Each row of a before or after table is a point. The points were changed in one or more steps. Then noise was added and the rows were shuffled. The steps act on how far a point lies along the listed directions, d1 being the first. Name the steps. A step turns or swaps two directions, mirrors them in a line or flattens them onto one, adds a multiple of one to another, or multiplies one. Angles are multiples of 10 degrees, from the lower direction toward the higher: turns from -170 to 170, lines from 10 to 170 but not 90. Use the fewest steps. Two steps may share a direction if one is a turn and the other turns, adds or multiplies; they go together, in the order done. Otherwise the lowest direction goes first.
(in the rows, 128 means zero)

Directions:
(1): [ 79  98 152]
(2): [ 95 181 128]
(3): [108 115  71]
Before, 9 rows:
[[153 128 200]
 [113 119 152]
 [ 70 101 171]
 [123 128 145]
 [ 70 106 184]
 [136 117 157]
 [ 69 176 105]
 [103 163 129]
 [ 73  74 188]]
After, 9 rows:
[[112 119 150]
 [146 139 201]
 [ 73  95 169]
 [ 76  96 184]
 [106 115 105]
 [126 126 146]
 [126 126 131]
 [131 129 156]
 [ 65  89 188]]
Steps: multiply d2 by 0

Directions:
(1): [162 154 165 154  81 168]
(2): [ 79 158 190 132 148 113]
(3): [162  78 168 148 129  83]
(4): [133  99 141 144 184 185]
Before, 10 rows:
[[ 93 151 172 162 147 127]
 [138 146 124 111  84 145]
 [ 72 120 149 127 199  94]
 [144 140 115 123 108 133]
 [115 142 127 134  96  86]
 [172  69  88 132 132 144]
 [214  93 119 132  77 132]
 [122 125 119 118 111 126]
 [ 80 140 167 115 199 148]
 [153 140  80 107 139 121]]
After:
[[ 68 131 145 140 181  99]
 [ 54 119 143  96 233 117]
 [126 127 123 119 107 128]
 [108 139 124 127  95  79]
 [174 154  96 117 118 143]
 [151 146 123 126 103 138]
 [142 149 133 113  73 152]
 [199  95 123 154  95 178]
 [ 49 103 123 110 235  64]
 [246 117 152 154  35 171]]
Steps: add -1 times d2 to d1

Directions:
(1): [115 151 155  59 150  82 120  77 140]
(2): [163 136 129  96 120 191 107  95  68]
Before (11 x 9):
[[106 122 115 179 130  80 134 177 187]
 [156 115  98 142 105 184 143 148  95]
 [141 136 119 157  99 206 143 114  80]
 [ 85 124 142 126 159  47 153 147 222]
 [123 143 151  83 153 102 133 109 160]
 [ 81 159 165  97 152  18 143  93 200]
 [118 123 134 137 141 120 149 132 141]
 [134 111 131 107 109 145 134 124 107]
 [128 137 143 137 123 112 141 134 126]
 [102 133 136 118 136 108 125 118 131]
 [133 117 113 126 113 145 116 140 138]]
After (11 x 9):
[[115 165 155  73 131 132 138  55 111]
 [112 108 105 249 103 122 161 202 170]
 [105 121 125 151 127 124 131 144 131]
 [135 136 139 143 118 127 141 138 117]
 [140  92  98 215 113 182 148 202 145]
 [131 120 128 145 134 148 146 135 121]
 [162 119 100 176 105 194 110 161  97]
 [144 142 128  61 130 135 132  88 105]
 [120 116 138  97 117 111 136 119 129]
 [120 119 126 157 137 115 149 169 173]
 [134 124 119 104 119 141 112 122 134]]
Steps: turn d1 and d2 by -100 degrees

Directions:
(1): [137 180  98  93  90 156  92 123 112 201 135 166]
(2): [158 106 114 157 105 131 100  94  42 129  99  79]
(3): [136 101 128  99 132 108 107  81 186 175 147  58]
(4): [ 90  62 155 134  99 106 118  75 122 142 130 195]
(5): [131  94  95 155  64 168 125 154 144 106 200 116]
Before (12 x 12):
[[161 172  95 150 115 107 114 132  54 148  59 144]
 [105  52 153 144 136 119 145 111 176 147 131 123]
 [146 147 122 169  88 145 120 138  13 100  86 139]
 [131  57 133 123 129  90  97  71 133 128 128 107]
 [144 165 106 151 154 149 113 135  50 123  76 132]
 [115 152  87  92 122 136 116 134 176 177 148 130]
 [111  46 164 151 134 102 132  87 131 108 111 194]
 [130 187  88  98 152 157 114 174 173 136 164 132]
 [189 162  96 143  72 159  99 127   7 121 102 109]
 [173 144 145 139 150 159 108 116  30 138  64 117]
 [113 100 131 144 131 104 120 109 163 109 135  69]
 [110  66 179 153 140  98 150  87 161  91 137 118]]
After:
[[109  78 185 157 157  95 156  89 132  86 111 135]
 [122 171  94 106 137 129 117 134 106 163  96 151]
 [146 182  89 117 149 156 107 161 113 132 136 121]
 [127 116 105 140  63 154 122 137 148 126 185 105]
 [155 131  81 127  79 117 108 128 169 176 153 102]
 [106  82 166 155 156 111 149 117 119 129  85 160]
 [114  92 152 118 161  77 120  95 113 116  91 164]
 [118  31 157 146 120 106 126  81 148 116 133 172]
 [136 125  88 134 117 164 107 129 162 145 171  81]
 [105 138 154 141 164  97 139 120 122  92  85 125]
 [165 165  95 109  76 160 117 154 126 136 168 126]
 [157 113 132 106 124 168 103 120 162 160 159  86]]
Steps: multiply d2 by 0; mirror d3 and d5 in the line at 130 degrees

Directions:
(1): [ 73 141 114 116 148  89  65 107 120 149 157 108  34 129 148  93 141 158]
(2): [140 102  75 149 167 134 110 169  83  55 134  75 150 112 125 109 191 138]
(3): [ 82  85 128 111  89 132 140 108  89 149 151 161 137  32  72 121 156 122]
Before:
[[ 91 146 103 134 122  76  93 118 118 138 151 118  65 123 133 122 150 171]
 [173 146 128 127 129 114 145 150 152 114  85 147 195 177 149 146 119 100]
 [129 162 145 130 137  86  85 138 182 136 125 114  64 204 159 119  75 156]
 [193 168 178 134  99 145 156 139 204 190  96 175 156 204 159 173  30 107]
 [ 32 105 114  97 115 124  91  93  98 164 171 140  53  40  94  85 171 176]
 [128 124 131 144 119 135 109 125 115 142 112 167 136  91 121 146 111 116]
 [ 62  99  73 120 151 110  91 142  68  89 161 112  69  86 124  76 208 151]
 [106  77 124 116 128 111 139 124 102 132 147 125 113  83  84 115 156 140]
 [121 120 136 136 124 110 141  89 128 148 143 138 145 148 121 135 147 146]
 [146 160 145 115  93 147 122  92 181 184 125 184 118 146 166 130  79 127]]
After (10 x 18):
[[168 127 118 156 101 127 175 151 121 105 114 143 191 118 105 166 137 129]
 [123  92 160 111  64 190 204 115 127 155 117 194 207  45  63 153 124 124]
 [139 116 180 107  59 166 226 117 149 167 103 223 191 110  90 167  90  87]
 [136 132  40 162 213 103  26 198  95  59 150  30  66 172 182  78 185 175]
 [118  90 166 104  90 118 170 103 135 176 135 167 131  94  79 142 107 124]
 [193 115  87 169 173 127 114 214 128  21 108  56 175 180 138 123 152 145]
 [120 117 125 140 130 109 138  97 117 134 145 130 144 148 121 133 156 149]
 [147 118  56 145 161 149  75 152 106  75 136  94 120 121 167  86 187 151]
 [119 126 120 139 126 128  94 125 112 142 116 157 111  89 127 135 117 119]
 [116 156 102 117 160  76  71 140 133 119 118 114  97 173 171 104 145 135]]
Steps: turn d1 and d2 by 160 degrees; add -0.7 times d3 to d2

Directions:
(1): [143  69 169  51 153 162  91 117 107 151 151  90 174 165 171 116 116 181
 184 144 156 149 118 142]
(2): [ 90  56  73 140 130 123 170 161 184 182 138 112 145 185 125 131 165 163
  92  93 138  74 141 128]
(3): [162  76  96 119 109 129 125 103 151 100 202 135 129 105  55 132 157 121
 185 108  92 163 151  59]
(4): [112 145 102 145 116 143 111  94 168 169 134  96 115  68 125 104 183 180
  84 172 168 214 115 142]
Before:
[[124  96 147  89 147 127 129 178 122 141 119 129 176 186 159 143 112 153
  160  97 126  48 136 145]
 [119 129 161 116 151 110 139 175  72 130 108 138 119 183 173 146  74 106
  138 120 129  74 139 153]
 [181 143 156  90 134 152  75  58 113 114 158 109 105  77 111 120 117 165
  169 150 138 225 126 113]
 [113 110 143 107 136 137 137 154 119 151  72 129 144 202 210 136  89 134
  129 116 148  68 132 162]
 [151 103 147  94 122 155  85  83 159  92 184 139 128 101  84 106 128 165
  191 141 136 205 124  68]
 [175 126  69 154  99 113 135  90 156  89 183 127 107  37  39 108 201 124
  139 130 106 203 157  64]
 [129 155  66 199  77 103 187 124 162 107 143 163 112  65  40 141 164  83
   72 100  81  99 135  92]
 [133  82  71 136  90 106 141 119 165  98 172 146 113  96  29 132 168  94
  114  92 104 118 140  55]
 [178  87 102 117 102 132 114 101 143 110 191 131 107  49  62 106 166 138
  161 155  98 217 119  84]
 [145 118 169  99 124 151  64  91 109 140 147 142 123 100 136 138 124 136
  175 151 146 249 113 114]
 [110  68 104 145 128 116 141 168 148 146 111 119 142 162 107 162 151 106
  104 104 151  52 139  98]
 [164  88 155  78 112 141 112  96 123 103 197 118 160 108  89 132 137 157
  217 138 111 179 116 107]
 [102  70  92  97 123 135 146 125 178 194 160 108 151 147 136 144 144 166
  127 116 134 147 160 138]
 [129  81 158  64 141 158 116 148  99 157 148 110 168 187 163 136  95 153
  144 133 147 112 123 165]]
After (14 x 24):
[[ 93 106 146 115 133 124 176 174 134 161  98 116 163 204 166 148 114 157
  115 112 140  44 106 182]
 [ 90  56 107 141 133 110 151 175 145 175 120 162 136 214 135 165 124 115
  122  69 120  91 133 115]
 [115 120 100 134 123 130 118 119 146 174 163  99 103  90 121 116 172 175
  104 164 166 203 136 130]
 [143  93 106 105 105 162 102  79 165 156 148 100 128 101 141 111 160 180
  158 155 158 218 134 110]
 [136 109 169  58 134 139 109 114 102 143 137 128 158 149 170 148  75 127
  185 132 121 143 147 150]
 [115  83 100 130 144 111 172 160 157 150 116 133 117 207 122 152 109 135
  102  58 116  31 152 129]
 [127 130 139  89 138 154  87 122 142 160 136  91 163  94 146 114 163 203
  148 160 166 175 119 148]
 [153 239 167 161 102 114 140 117  70  78  82 170 117  58 117 137  84  57
   95 138  94 100 103 150]
 [120 192 186 112 131 116 108 139  69  92  58 146 115 125 159 135  73  71
   90 136 142  76  98 163]
 [130 116 145 130 144 100 170 201  90 116  80 162 123 183 163 134  73  87
  112 114  99  25 110 163]
 [146 182 149 144 146  86 168 184  69  76  60 158 127 166 156 138  80  57
  107  99 103  20 139 153]
 [ 83 108 148 123 147 124 148 176 149 126  86 157 137 216 158 128  79 138
  113  89 141  32 124 137]
 [125  70 124  76 129 163 114 128 138 175 176  94 162 154 138 128 138 180
  126 147 159 157 127 154]
 [140 143 174 108 136 145  60 113  93 117 100 103 134  82 141 142 130 119
  141 172 175 166 104 124]]
Steps: mirror d1 and d2 in the line at 20 degrees; turn d3 and d4 by -150 degrees

Directions:
(1): [103  82 130 148 108 119 188  79 116 173 112 120 204 141  91  91 174 162
  65  57  77 171 119 100 119  65 139 153 144  89 101  98 109 139 112 126
  72 123 177  81 128 154  95 164  79 135 118  95]
(2): [ 96 129 151 108  88 134 114  74 196 107 186  84 160 103 105 169 171 133
 116 156 115 141 145 143 150 148  78 146 131 186 124 127  70  72 136 152
 173  18 129 138  94 136 102 144 144 200 146  96]
Before (9 x 48):
[[ 91  71 120 165 119 110 209  78 117 175 118 108 214 140  90  96 159 177
   43  35  52 163 132  95 125  67 140 136 140 102  94  91 100 134  88 121
   52 113 193  60 121 165  86 172  81 150 103  96]
 [156 148 103 135 157 121  91 200 100 131 104 145  92 122 153 134  87 122
  166 152 157 103 139 134 103 148 147 109 114 111 138 157 158 153 125 112
  140 181 108 160 153 119 173  80 141  74 118 158]
 [102 110 118 112 110 123 176  76 145 152 135 122 191 117  83  95 189 139
   89  74  90 152 129 109 128 107 127 146 148 112  85 104 117 130 116 128
  104 129 155 110 125 144 109 159  93 157 117  86]
 [114 105 106 142 132 131 151 148  96 166 106 139 147 149 119 114 116 147
  108  87 103 129 104 119 105 108 149 147 129  87 127 126 123 131 132 136
  100 184 154  76 130 140 132 153  90 102 112  95]
 [151 155 122 116 136 133 109 171 100 125 126 133  66 115 163 149 106 104
  161 170 153 102 132 130 118 150 117 100 120 139 131 143 134 134 130 113
  138 145  91 136 139 106 139 129 140 103 134 161]
 [149 142 133 128 148 136  88 149 120  91 149 144  86 135 143 148 108 121
  164 178 154  97 116 140 131 170 128  92 123 159 128 123 150 111 144 124
  149 137  95 177 130 110 147 103 146 102 146 146]
 [138 151 143 131 148 140  97 151 148  98 142 134  88 127 141 139 111  94
  151 168 156 103 120 141 137 159 109 131 128 150 142 139 146 113 141 119
  180 133  82 166 132 104 134 106 160 141 132 162]
 [104 101 137 142 109 128 156 110 136 148 132 123 167 143 104 118 154 128
   93  91 120 146 122 116 129 114 122 122 149 116 100 124 118 126 103 157
   97 106 155  99 125 140 119 163 111 144 105 121]
 [181 158  83 148 172 121 105 205  61 123  79 189  47 144 162 124  50 101
  173 124 181  94 117 118 113 154 174 100 128  86 144 158 222 182 131 108
  120 249 108 141 150  93 190  82 131  40 107 172]]
After, 9 rows:
[[101 104 140 139 108 128 154 106 145 143 137 118 164 140 101 122 158 129
   95  96 121 145 124 117 134 116 118 122 149 122 100 125 115 119 104 161
  102  98 154 101 120 139 117 163 117 149 107 119]
 [157 138 128 135 159 132  96 159 101 100 131 154  88 143 146 133 102 124
  160 162 151  98 110 134 121 159 142  89 124 141 126 122 163 128 139 117
  132 168  99 167 139 109 150 103 137  82 140 153]
 [ 99 112 118 109 107 122 172  72 156 148 142 116 191 112  85 101 192 136
   94  81  92 151 132 112 131 113 121 147 146 122  86 105 112 124 116 131
  113 116 154 114 123 144 108 158  96 164 120  84]
 [149 141 132 146 163 136 114 168 114 115 112 153  86 144 148 112  99  97
  146 139 151 107 111 128 125 138 135 126 128 117 141 134 169 139 133 108
  149 184  90 154 146 106 140 103 146 108 124 172]
 [142 159 117 118 136 126  70 178 145 109 142 119  94 107 147 164 102 115
  173 186 160 100 149 150 118 173 117 114 112 156 142 164 125 119 137 130
  180 116  96 175 133 117 164  81 161 114 133 146]
 [148 184 116 108 120 134  50 149 173  65 180 126  52  99 147 206  91  89
  191 206 192  87 147 156 153 220  90 116 123 197 152 174 143  89 153 147
  222  83  82 182  97  89 167  87 182 148 141 142]
 [149 155 122 117 137 133 107 169 103 122 129 133  68 113 163 151 105 103
  162 172 154 101 131 131 120 154 113 100 119 140 133 144 132 130 130 113
  139 141  90 136 138 108 138 127 141 106 136 160]
 [ 76  82 134 146  99 117 184  51 166 147 161  80 217 123  82 130 175 171
   50  73  55 161 147 110 141  93 103 143 138 153  94 100  68  93  98 137
   96  40 182  79  97 163  75 174 105 196 118  82]
 [ 94 120 126 119 103 141 117 115 162 133 162 103 150 124 112 163 140 141
  119 134 108 126 122 143 129 146 101 154 128 152 133 135  79  79 145 160
  157  89 140 100 100 138 120 153 120 163 132  77]]
Steps: mirror d1 and d2 in the line at 20 degrees

Directions:
(1): [120 119 166  93 170 123 115 174  83  77  84 186 135 137 189 114 123 170
 111  95 134  98 143 143 161 148 163 128  88 120 115  85 117 112 156 136
 108 120 118  65 129 104 157 152 116  93 119 178 185 117 111 136 194 178
 159 156 126 136  84 108 199 178 172  64]
(2): [131 115 169 173  82 124 132  97 103 140  79  69  94 123 131 105  68  89
  40 107 117  31 129 132 119 114 170 127 149 119  89 168 122  95 169 176
  78 121 141 158 166 145  76 115 197 138 143 125 119 115 127 133 170 147
 114 161 130 141 170 113  88 155 168 114]
(3): [153  89 121 166 106 110  74 114 129 132 129 118 129 106 121 184  94 118
 137  76 139  94  98 124 104 174 122 115 134 172 116 113 147 159 146 158
 148 144 131 162 103 106 181 249 111 131  51 188  68 156 134 161 133 112
 147  74 165 136  96 168  88 166 132 107]
(4): [ 90 167 167 130  93 100 138  57 147 150  86 178 112  81 127 143 150 157
 141  99  87 111 122 142 138 134 185 133 123  89 177 145 169 136 129  68
 156 158 133 129 140  40 106 128 137 122 153 171  53 118 113 159 102 190
 176 161  73 163 134 157 131  88 103 141]
(5): [102  73 102 111  87  90 187 111 105 140 122 126 148 142 187 151 131 148
 105 135 139  63 169 154 137 141  97  87 182  95 179  51 107 146 144 136
 161 145  84 116 187 115 149 122 134  68 132 119 138 118 141  71  87  99
 139  83 142 125 196 120 113 133  61  82]
Before (13 x 64):
[[141 151 122 116 183 136  70 165 164 109 139 188 149 116 109 155 139 173
  205  84 136 190 122 125 143 139 124 145  65 164 149 125 168 151 113  81
  141 129 139 104  81  84 181 199  55 141  69 185 110 122  98 184 133 155
  159 106 115 136  28 160 162 165 138 124]
 [156 161 111 109 204 127  50 198 122  91 166 189 158 152 134 157 139 165
  184 124 140 202 100 125 122 148 115 139  90 186  97 122 138 143 122 115
  153 121 138 109  54 122 163 174  72 139  76 145 154 148 120 159 149 140
  130 104 142 109  39 160 161 161 159 106]
 [121 171 101 132 100 118 132  86 174 146 149 152 131 121  89 151 156 114
  183 139 110 172 109 115 128 121 118 135 110 121 151 147 161 159  90  59
  166 144 136 148 107 102 110 125  88 150 115 139  61 156 126 152 100 117
  136 123 102 151 116 170 101  89 108 175]
 [137 146 170 184 133 115  72  99 141 129  93 125 108 111  71 122 117 116
  129  82 122 120  86 108 130 131 180 138  90 148  92 189 164  98 148 128
  100 133 174 159  96  89 111 168 141 171 109 156  84 153 109 175 169 168
  128 170 127 157  76 152 118 167 189 145]
 [106 190 175  92 171 126 105 129 149 103 107 200 126  95 113 153 156 173
  188 108 108 176 101 140 163 125 185 159  58  99 160 137 174 136 111  61
  144 129 149  89 100  56 123 144  72 120 140 180  97 111 114 193 131 210
  173 160  75 147  65 153 173 124 131 143]
 [105 165 133 107 148 125 103 105 163 141 143 207 131  80 128 159 163 174
  202 105  94 207 106 132 147 158 149 150 110 135 181 130 172 144  80  25
  168 141 147 110 101  45 149 144  89 131 133 176  88 122 103 180  81 163
  167 147  99 147  97 153 168  96  91 139]
 [136 105 139 140 126 141 105 157 103 129  97 104 116 148 149 127 106 120
   80 105 137  87 130 114 129 136 132 149 140 148  98 144 120 109 149 182
   91 136 123 121 131 156 114 141 152 125 111 116 153 104 108 136 186 150
  125 143 164 132 131 117 145 166 184 128]
 [138  95 105 193  42  94  93  38 118 157 122  63 115  92 125 176  87  71
   82 100 124  48 115 125  90 157 113 103 175 154 127 138 140 152 136 164
  143 154 134 218 144 122 122 204 145 150  86 158  44 160 133 142  85  83
  153  75 135 153 164 158  24 142  96 134]
 [124 101 132 113 141 125  99 116 116 114 137 158 134 106 130 160 116 153
  141 113 152 101 138 136 127 160 106 108 114 139 141  92 128 163 133 129
  155 162 107 130 151 116 178 192 116 113  91 153 111 143 150 133 131 111
  136  97 146 132 125 136 126 136 107  97]
 [142 183  98 108 176 170 108 149 143 126 175 123 131 132  72 114 156  99
  164 156 123 214 111 110 138  98 105 142  98 156  94 182 133 121  84 110
  121 106 128 138 109 168 112  98 116 168 156  84 133 142 137 139 123 132
  105 137 111 108 106 124 138  88 120 182]
 [144 132 131 171  88 133 102  65 129 150 113  98 117 106  92 140 113 105
   99 100 123 104 115 123 112 141 146 147 149 150 119 149 151 130 140 141
  102 143 171 162 126 111  84 165 162 163 111 120  74 132 115 153 125 140
  132 120 135 150 141 147  85 125 134 167]
 [144 135 123 120 154 116  93 149 134  96 130 187 135 120 142 152 160 147
  169 101 136 177 121 108 144 136 116 146  92 144 131  95 136 151 127 115
  143 138 132 121  91 125 158 171  82 113  82 162 131 132 112 136 143 131
  143 111 149 140  64 124 149 123 145 118]
 [112 131 102 129 110 116 111 109 163 137 159 175 151 101 111 187 175 162
  176 126 120 196 117 114 125 163 110 128 122 133 167  97 138 166  94  94
  200 161 127 144 106  83 193 186  87 126  82 154  64 141 127 122  63 115
  142  80 148 128 110 172 123 118  89 157]]
After (13 x 64):
[[ 82 174 149 114  91 112 180  63 168 160 119 132 116 104 106 149 157 139
  145 156  96 129 126 149 147  92 157 134 137  56 202 142 161 136 105  62
  156 138 132 133 168  83  67  55 128 108 190 106  73  89 136 139  53 162
  140 146  70 136 186 142 102  72  60 172]
 [109 142 141 153 115  83 103  69 157 147 101 178 130 100  94 155 168 161
  179  87 113 142 101 130 140 148 157 115 106 118 167 137 174 132 128  78
  164 161 147 145 106  36 143 167 108 134 109 168  51 151 114 154 101 160
  155 135 111 162  95 175 123 135 114 141]
 [127 195 114 125 126 143 143 112 170 135 143 136 119 139  78 111 151 101
  155 164 108 185 114 109 129  93 130 154  96 115 119 183 145 123  89  67
  123 117 146 138 105 141  76  68 106 169 142 107 111 147 121 152 134 122
  117 161  90 144 115 144 120  91 146 190]
 [163 134  63 129 165 146  47 141 143 109 194 128 155 121 100 160 153 100
  188 138 151 218  95 103 109 162  68 133 103 199 112 133 132 165  78 131
  155 127 144 163  56 159 180 204  55 178  70 151 118 185 130 158  96  68
  143  64 142 122  52 152 111 139 122 166]
 [108 152 124  98 131 110 161 119 138 112 116 191 135 122 163 124 184 156
  151 135 120 162 156 122 160 105 120 140 116  94 177  88 128 139 123  87
  153 144 114 111 137 117 108  78 109  90 145 120 146 104 114  98 108 138
  140 134 117 146 127 101 155  77 104 128]
 [121  91 127 124 116 112 107 137 114 135 101 146 125 129 167 171 129 155
  121  89 134  92 131 126 135 164 127 132 150 144 144  99 139 143 141 154
  142 163 100 116 133 100 154 191 121  99  85 160 117 111 109 137 149 151
  159 110 160 143 121 140 145 159 140 114]
 [118 185 163 112 158 149 109 125 105 109  97 152 114 112 110  98 131 120
  107 106 101 130 116 134 162 102 176 149  84 118  87 182 143  95 123 109
   91 110 128 111 139 118  88 103 153 146 176 137 132 122 118 157 173 204
  140 191  81 138 107 111 165 120 163 137]
 [ 89 179 135  73 165 100 144 147 112 113 118 221 149 148 183 126 179 203
  154 150 106 157 150 160 157 119 151 127 125  98 169 101 136 129 128  61
  168 139 112  71 133  72 103  54 111  88 167 118 166  98 113 113 117 186
  149 155  75 130 131 133 186 107  99 100]
 [110 171 106 101 141 155 148 148 160 130 176 157 146 132  98 115 192 147
  153 189 117 246 134 110 140 106 106 151 107 112 139 137 110 122  71  87
  154 129 139 122 119 145 131  57 110 150 157  70 147 115 123  89  76 112
   96 143 119 114 132 129 161  93 115 196]
 [ 96 168 113 123 112 137 161  87 171 174 157 133 117 106 107 115 159 131
  153 160  86 193 130 132 138 105 131 151 159 104 182 169 147 116  71  37
  144 125 149 139 148 102  73  36 145 148 201  90 108 101 117 132  55 130
  116 169  86 129 189 120 130  61  74 180]
 [154 141 107 146 133 144  76 100 140 133 138 139 138 109  86 156 145 125
  154 101 136 171 103 117 120 154 125 154 122 165 125 132 154 147 119 119
  122 142 164 135  85 109 124 191 111 166  91 141  83 140 113 161 120 132
  145  99 138 142  93 158 115 124 130 172]
 [119 122 108  86 160 137 123 136 131 114 169 157 147 124 120 135 146 151
  162 159 156 154 149 133 127 132  81 116 118 125 150  98 116 158 108 111
  154 154 106 111 151 147 154 122 109 117 130 104 150 136 154 105 104  94
  115 107 137 122 138 117 148 105  87 123]
 [ 85 174 118  86 148 124 174 125 170 148 126 193 146 125 130 119 179 192
  180 141 116 180 174 150 162  96 123 130 110  79 215 118 151 131  96  33
  153 136 112  89 152  76 120  56  90 113 166 118 128  81 101 125  70 159
  154 142  62 137 128 128 165  99  72 144]]
Steps: turn d1 and d5 by 70 degrees; turn d1 and d4 by 70 degrees; turn d2 and d3 by 80 degrees
